Each point is reached from the start by the listed moves, each made 0, 1 or 2 times, or once backwards (-1), plus a little noise. Is the number of moves made odd or even? Then give how often each move was made.
(in the rows, 128 means zero)

Moves:
(1): [126 104 124 173]
(2): [131 132 114 119]
(3): [136 129 123 158]
Start: [133 124 132 134]
Points:
[153 110  88 222] -> odd (1, 2, 2)
[144  98 132 249] -> even (1, -1, 2)
[134 124 133 134] -> even (0, 0, 0)

Moves:
(1): [132 101 123 116 152 163 160]
(2): [146 158 139 101 132 137 138]
(3): [140 117 148 127 130 111 133]
(4): [155 106  98 119 100 158  88]
(5): [138  97 102 136 131 130 148]
(6): [107 151 115 138 169 122 113]
Start: [ 94 129 127 110 151 140 129]
Points:
[139  57  10 129 184 175  63] -> odd (0, 0, 1, 2, 2, 2)
[ 15 185 144 179 236  35 100] -> even (-1, -1, 1, -1, 0, 2)
[104 118 120 100 110 164 139] -> even (0, 0, -1, 0, 0, -1)

Moves:
(1): [148 155 122 116 140 138 126 118]
(2): [160 129 126 123 106 104 123 150]
(3): [122 113 133 119 141 103 105 118]
(4): [113 151 132 115 121 124 136 137]
(5): [144 117 138 108 131 128 154 132]
(6): [105 123  89 113 124 131 118 131]
(7): [128 145 123 153 119 101 130  96]
(8): [119 132 132 132 113 139  90 119]
Start: [142 132 111 130 117 123 109 126]
Points:
[168 136  39  97  46  64  72 139] -> odd (0, 2, 0, 0, 1, 2, 1, 1)
[129 204 168  98 127 156 128 104] -> odd (1, -1, 0, 2, 1, -1, 0, 1)
[118  52  54 110  87  34  22  98] -> even (-1, 1, 2, -1, 1, 2, 1, 1)
[183 213   7 101  57 137  32 151] -> odd (2, 2, -1, 0, -1, 2, 0, 1)

Moves:
(1): [119 126 130 125 137 134 135 124 141 144 131]
(2): [123 130 138 143 130 128 108 118 136 115 122]
(3): [140 117 124 129 131 127 128 128 129 117 142]
(4): [121 132 134 141 126 126 113 136 121 126 127]
(5): [147 141 123 125 119 123 142 127 115 132 141]
(6): [125 124 129 123 114 137 145 126 127 130 151]
(7): [126 129 131 111 150 137 108 121 114 117 140]
(8): [100 121 117 115 142 116 129 123 155 140 136]
(9): [121 113 118 130 123 134 122 121 128 127 134]
(10): [125 128 126 131 145 127 139 126 128 121 125]
(11): [130 141 119 144 130 142 133 138 137 112 128]
Start: [120 131 125 128 123 139 122 127 125 127 132]
Points:
[ 44  93 123  79 180 108 129 125 195 197 155] -> even (2, -1, 1, 1, -1, 0, 0, 2, -1, 0, -1)
[ 78 131 127 115 172 111  65  95 117 135 124] -> even (0, 1, -1, 1, 1, -1, 1, 1, 1, 1, -1)
[122 150 141 136 172 158  79 126 156 115 134] -> odd (2, 1, 1, 0, 0, -1, 1, 0, -1, -1, 1)
[ 55  75 103 158 102 149 112 107 232 101 193] -> odd (0, 2, 2, 0, -1, 2, -1, 2, 1, -1, 1)
[  7  88 105 126 209 175 125  96 214 114 204] -> odd (2, 1, 1, 1, -1, 2, 1, 2, 1, 2, 1)
[137 207 129 132 135 166  80 154  81  79 147] -> even (-1, 0, -1, 1, 1, 0, 2, 0, -1, -1, 2)
[103 172 105 138 174 192 125 128  91  74 176] -> odd (0, 0, -1, 1, 1, 1, 2, 0, 1, 2, 2)

Moves:
(1): [125 127 122 117 124 133 122 136 138 137 131 145 129 150 122]
(2): [122 129 140 122 118 127 128 133 127 132 120 132 136 119 130]
(3): [135 123 134 131 129 132 125 123 128 120 125 121 133 132 140]
(4): [134 122 140 152 136 140 124 136 121  99 105 120 127 119 116]
(5): [115 136 135 140 126 130 126 130 130 121 126 141 122 128 134]
(6): [144 135 135 127 137 133 131 129 135 121 122 135 139 133 132]
(7): [127 127 127 130 133 132 131 133 140 111 133 133 125 115 129]
(8): [123 129 126 128 124 124 127 126 115 132 137 115 130 130 130]
(9): [144 119 121 124 124 118 124 133 128 136 133 129 134 123 131]
(10): [119 132 115 108 142 139 128 141 113 128 116 127 127 126 130]
(11): [121 116 114 123 126 119 136 129 126 125 128 129 131 125 131]
(12): [133 118 128 142 139 123 128 127 128 142 134 125 123 134 123]
(13): [121 125 117 128 129 131 138 127 115 134 141 126 125 117 132]
(14): [135 137 128 138 111 130 129 123 153 113 136 119 134 127 138]
Start: [127 140 123 119 120 132 119 122 127 125 124 140 124 129 113]
Points:
[187 102 126  77 112  98 117 135 173 154 123 163 169 115 140] -> odd (0, 2, 1, -1, -1, 1, 1, -1, 2, 0, 1, 1, -1, 0)
[121 148 135 136  62 105 124 113 179 140 148 136 133  89 153] -> odd (-1, 2, 0, -1, 1, -1, 0, -1, 1, 0, 0, 1, 0, 2)
[107 136 176 245 108 145 118 126 174  33  68 119 106  94 109] -> odd (-1, 1, 0, 2, 2, -1, 0, -1, -1, 0, 1, 2, -1, 2)
[139 143 105 123  50 130 132 135 156 114 149 150 165 136 120] -> even (2, 1, -1, 1, 0, 1, -1, 1, 1, -1, 1, -1, 2, 2)
[ 94 103 148 249 115 133 128 116 147  38 116 114 101 113 114] -> odd (0, 0, 1, 2, 2, -1, 1, 1, -1, -1, 2, 2, 0, 1)
[132 130 161 175 139 116 128 123 116  67  81 157 138 118 118] -> even (-1, 0, 0, 1, 2, 2, 0, 1, 0, -1, 2, 0, -1, -1)
[171 133 127 139  76 137 106 149 190  79 124 142 154 105 124] -> even (1, 1, 0, 1, 0, 0, 1, 0, 2, 0, 0, 0, 0, 2)
[ 86  99  51  60  79 103 128 158 104 189 159 130 145 132 108] -> even (2, 2, -1, 0, -1, -1, 0, 2, 1, 1, 2, 1, 1, 1)

Moves:
(1): [130 122 125 117 120 151 157 134 126 128 113 123 100 147 112 128 147 134
 142 121]
(2): [118 140 128 130 124 113 136 135 134 122 135 124 113 123 116 132 141 122
 126 115]
(3): [133 121 123 125 130 120 146 131 129 133 138 127 133 138 117 141 119 123
 119 125]
(4): [127 126 125 114 135 133 125 127 130 134 141 125 112 135 130 133 118 133
 127 133]
(5): [142 128 134 126 136 132 124 129 127 133 134 123 130 128 138 124 125 130
 132 124]
(6): [125 121 133 148 126 139 136 124 126 120 116 129 139 118 120 121 129 118
 138 134]
(7): [122 131 120 126 136 127 132 137 130 113 120 126 130 149 139 123 129 147
 137 122]
(8): [122 139 143 125 129 130 130 117 128 128 121 134 123 133 124 121 129 128
 124 145]
(9): [140 139 117 128 127 148 125 138 126 139 127 122 123 144 138 119 116 133
 128 132]
(10): [120 114 122 116 135 132 137 124 109 129 129 114 104 124 120 114 131 140
 119 121]
(11): [139 122 130 133 120 127 126 137 126 137 118 114 141 121 129 123 115 129
 133 111]
(12): [130 134 128 119 142 123 124 124 135 114 127 133 122 129 120 128 133 127
 131 129]
(13): [137 128 121 133 134 137 141 131 150 122 122 124 130 135 140 125 130 135
 117 122]
(14): [126 130 130 123 134 128 135 117 145 140 139 123 127 135 123 126 131 131
 115 132]
(15): [133 140 131 125 142 136 124 130 140 129 109 136 127 143 135 144 136 123
 120 130]
(16): [131 122 132 129 128 126 137 138 130 138 127 133 119 122 117 132 128 126
 132 132]
(17): [121 117 118 142 129 116 105 122 134  98 134 127 119 123 118 121 135 135
 118 110]
(18): [137 128 129 126 133 125 134 137 130 122 128 116 133 138 125 128 126 127
 129 136]
Start: [136 127 131 126 118 129 135 123 118 125 129 136 137 124 113 121 137 126
 130 133]
Points:
[142 157 112 116 211 140  62  87 171  60 108 167 115 207 130 108 175 174
 110 119] -> even (0, -1, 0, -1, 2, 0, 2, 0, 1, 0, -1, 2, -1, 2, 2, 0, 2, -1)
[142  63 100 114 129 112 116 120 133  75 167  99  97 136  86 134 136 151
 123  51] -> odd (1, 0, 1, 2, 1, 0, 0, -1, -1, 0, 1, 0, 0, 0, 0, -1, 2, 0)
[164 103 121 184 134 116 139 190 133  49  66  97 162 118  77 120 142 114
 175  77] -> even (0, 1, 0, 0, 0, 2, 1, -1, 0, 0, 2, 1, 0, -1, 1, 1, 1, 2)
[223 126 116  99  86 222 161 170 140 249 149  97 131 156 170 105  83 144
 151 142] -> even (1, -1, -1, 1, 1, -1, -1, -1, 2, -1, 1, -1, 1, 1, -1, 1, -1, 0)

Moves:
(1): [139 128 153 127 126 134 127 126 127 127 126 134 127 121 132 132 132 120
 116 119 131 130 122 131 121]
(2): [133 125 132 121 131 124 126 124 124 128 130 122 115 129 129 134 126 129
 128 122 130 105 130 135 134]
(3): [128 126 137 137 122 124 123 127 122 132 125 126 125 123 132 142 134 134
 115 123 123 138 112 123 126]
(4): [125 126 122 133 134 116 127 138 129 117 128 123 123 136 123 114 120 121
 124 138 122 104 129 131 138]
(5): [123 124 123 117 121 127 130 128 127 135 125 126 118 134 136 129 135 119
 116 132 129 133 122 141 133]
(6): [120 138 139 126 112 132 126 127 123 136 123 131 150 129 139 146 130 132
 123 127 135 139 115 137 105]
(7): [118 136 143 131 111 129 143 102 133 138 115 135 136 133 144 138 130 142
 144 143 147 156 128 120 116]
(8): [127 117 106 119 128 147 111 124 140 135 125 125 122 128 131 132 124 111
 141 133 141 126 125 128 142]
(9): [146 141 128 138 125 142 130 136 121 132 122 142 127 114 128 132 131 122
 143 116 117 119 119 132 127]
(10): [122 128 112 125 128 135 127 124 135 136 133 129 131 124 129 129 140 124
 133 125 131 119 135 111 133]
(11): [129 136 130 131 125 116 132 135 115 116 130 135 136 152 119 134 126 121
 114 140 123 127 128 126 139]
(12): [147 143 143 123 128 127 121 128 125 127 121 143 119 136 133 136 134 146
 122 140 126 129 113 131 106]
(13): [127 135 128 130 123 131 133 136 117 128 128 125 123 123 121 124 126 126
 118 133 128 126 128 130 132]
(14): [119 140 110 137 140 115 129 120 140 129 137 140 134 147 136 125 111 141
 128 142 136 129 123 127 136]
(15): [134 130 132 143 123 131 128 122 129 130 125 131 116 128 120 130 132 128
 126 112 133 131 133 133 122]
(16): [136 128 133 129 126 128 134 134 126 123 130 118 132 125 120 115 133 131
 129 106 127 126 115 125 121]
(17): [137 130 124 126 129 151 124 132 115 137 107 139 134 124 142 146 139 125
 105 122 131 120 123 132 122]
(18): [120 118 131 117 116 138 116 120 137 138 120 127 121 111 135 132 147 138
 133 121 130 139 132 127 144]
(19): [119 121 127 130 120 145 117 130 119 136 131 130 137 122 125 121 125 118
 127 102 103 130 123 118 138]
(20): [137 122 131 133 121 113 131 140 129 130 129 131 136 119 105 127 109 128
 124 130 118 129 133 128 116]
(21): [127 135 114 131 144 108 132 120 115 124 126 139 122 131 127 119 123 141
 132 137 143 109 124 141 118]
(22): [124 133 125 118 140 132 129 121 143 122 116 125 120 124 111 122 140 126
 126 125 123 136 129 122 130]
(23): [128 123 120 136 136 142 147 139 128 133 138 147 138 139 120 131 139 127
 125 136 125 118 115 140 121]
(24): [148 128 122 136 115 119 130 109 129 115 142 106 124 123 110 124 128 129
 135 121 121 118 129 132 123]
Start: [133 116 134 125 132 139 126 117 139 127 134 128 100 127 139 121 133 125
 139 154 122 129 132 140 108]
Points:
[187 129 179 146  38 175 120 107 135 158  87 153 120  75  84 143 172 124
  79  39  83 218  71 180  67] -> even (1, -1, 0, -1, 2, 1, 0, 0, 1, -1, 1, 0, 0, 1, 2, 2, 1, 2, 1, 2, 0, 1, 0, 1)
[197 178 154  98 142 146  97  57 112 177  58 246 113 141 230 220 119 220
 125 194 194 110  42 207  22] -> odd (1, 2, 0, -1, 0, 1, 1, 1, 1, -1, 0, 2, -1, 2, -1, 0, 2, 1, 0, 1, 2, 0, 0, 0)
[135 120 188  78  72 144 119 194 189 140 111 125  94  79  84  87 185  94
  67 134 117 145 112 155  81] -> even (2, -1, -1, 2, 2, 2, -1, 0, 0, 2, 0, 1, 2, 0, 1, 2, -1, 2, -1, 2, -1, 1, 0, -1)
[132  90 159  75  41 174 116  95 100 186  92 162  51  94  91 168 172 113
 138 163  80 175  67 140 166] -> even (0, 2, 2, -1, 2, -1, 2, 2, 1, 0, 2, 1, 2, -1, -1, 0, -1, 2, 2, 2, 1, 1, 1, 0)
[173 226 222 142  92 180 119  75 175 145  46 221 119 149 192 202 147 164
 170 202 176 249  88 106  38] -> odd (1, -1, 0, 0, -1, 1, 2, 1, 2, 0, 1, 2, 0, 1, 1, 0, 0, 0, -1, 0, -1, 1, -1, -1)

Moves:
(1): [120 128 129 138 135 130 123 139 126 131 122 118 129 131 126 127 122 142
 117 124 123 136 126 135 121 122]
(2): [132 123 131 129 133 121 131 119 123 129 120 125 124 130 131 128 134 121
 122 116 129 125 127 120 121 134]
(3): [140 129 109 128 135 131 129 127 139 117 125 128 126 126 114 119 119 127
 126 127 124 125 131 137 133 135]
(4): [122 130 121 126 139 133 129 131 124 134 133 127 124 121 124 120 145 122
 129 129 132 130 132 125 129 134]
(5): [122 129 123 136 132 131 124 126 129 137 130 130 125 128 135 129 125 120
 132 117 137 131 113 117 135 128]
(6): [119 123 126 133 125 131 127 131 134 124 121 126 126 125 132 121 135 132
 124 128 127 129 135 127 135 121]
(7): [121 124 135 137 135 134 108 119 111 128 139 131 124 141 126 122 117 137
 126 126 129 133 134 131 117 119]
(8): [128 129 135 127 124 129 133 127 124 143 114 132 133 128 131 112 131 118
 126 137 124 124 126 130 114 125]
(9): [136 121 131 119 128 141 124 114 134 135 122 128 127 128 131 124 139 131
 121 121 138 137 127 134 127 129]
(10): [121 114 124 142 140 125 118 124 146 130 123 114 119 123 126 131 126 136
 124 155 124 121 124 124 125 126]
(11): [121 136 124 128 127 127 128 119 144 124 131 139 116 115 119 138 132 123
 134 110 121 130 121 138 111 121]
(12): [124 132 136 124 119 131 120 129 127 135 139 122 116 125 136 117 130 127
 118 129 128 124 126 145 139 129]
(13): [130 135 133 133 130 132 125 125 127 130 136 131 130 115 126 132 128 133
 123 125 117 127 123 129 131 119]
(14): [127 124 130 129 130 120 123 125 125 135 125 135 127 123 131 128 118 130
 125 121 130 131 130 130 136 136]
(15): [129 132 127 132 132 113 129 122 126 145 131 119 131 123 134 129 127 133
 118 123 133 127 130 132 137 117]
(16): [121 134 132 129 135 137 133 122 116 123 118 122 141 128 117 138 136 121
 132 120 133 120 132 138 138 138]
(17): [121 140 133 116 135 126 139 113 128 114 123 131 121 129 134 125 119 120
 118 132 121 130 130 127 131 129]
(18): [114 124 129 117 135 119 116 132 133 129 131 121 133 133 121 135 137 127
 129 122 119 126 133 129 126 124]
(19): [126 131 134 133 120 119 128 118 133 115 127 132 139 129 117 124 128 134
 120 134 135 129 117 129 127 126]
(20): [125 135 118 118 124 134 127 135 133 135 122 126 127 125 124 126 118 129
 123 122 136 124 129 123 122 130]
(21): [127 123 136 133 133 138 135 140 133 134 129 135 135 133 127 130 122 122
 123 129 146 139 143 131 128 125]
(22): [121 135 132 132 123 133 121 125 127 125 127 129 122 126 123 136 133 129
 124 132 126 139 131 125 130 135]
(23): [127 122 123 125 128 130 131 125 121 127 121 137 120 137 115 133 132 121
 122 127 118 122 123 117 129 122]
(24): [130 134 130 123 131 129 126 134 126 119 121 133 120 128 130 127 127 129
 132 126 130 123 126 127 124 129]
Start: [127 122 127 116 123 126 125 118 126 138 138 124 115 130 122 133 129 125
 120 138 127 129 133 116 137 124]
Points:
[ 93 101 167  87 141  97  81  58 143 200  88  64 124  74  88 130 227 137
  50 128 113  54  87 152 148 120] -> odd (0, 2, -1, 1, -1, 0, -1, 1, 2, 2, 0, 2, 2, 1, 1, 2, -1, 2, 2, 1, -1, -1, 1, 1)
[ 59 137  85 161 148 172  95  75 222 125  97 102  36  82 118  32 129 134
  64 215 110 179  93 139 121 139] -> even (2, -1, 2, 2, 2, 2, 0, 2, 1, 2, 1, 1, -1, 0, -1, -1, 2, -1, 1, 0, -1, 2, -1, -1)
[ 41 193 174  76 143 105 120  74  82 160 125  74  88  84 165 127 182 120
  68  56 100 131 178 189 186 127] -> odd (1, 1, -1, 1, -1, 2, 0, 0, 0, -1, 1, 2, 0, 1, 2, 2, 2, 1, -1, 0, -1, 1, -1, 0)
[ 48 107 126 136 181 139  95  84 139 223 147 152   7 134 130 130  44 113
  46 129 149 164 140 106  89  82] -> even (1, 0, -1, 1, 1, -1, 2, 0, 0, 2, 2, 1, -1, 2, 1, -1, 2, -1, -1, 2, 2, 0, 2, -1)
[128 179 173 110 157 169 160  49 187 148  89 151  94  63 120 127  93  97
  47  87 159 124  90 220 157 109] -> odd (1, 0, 1, -1, 1, -1, -1, 1, 2, 1, 2, 2, 2, 1, 1, 2, 2, -1, 1, 0, 2, -1, 0, 2)
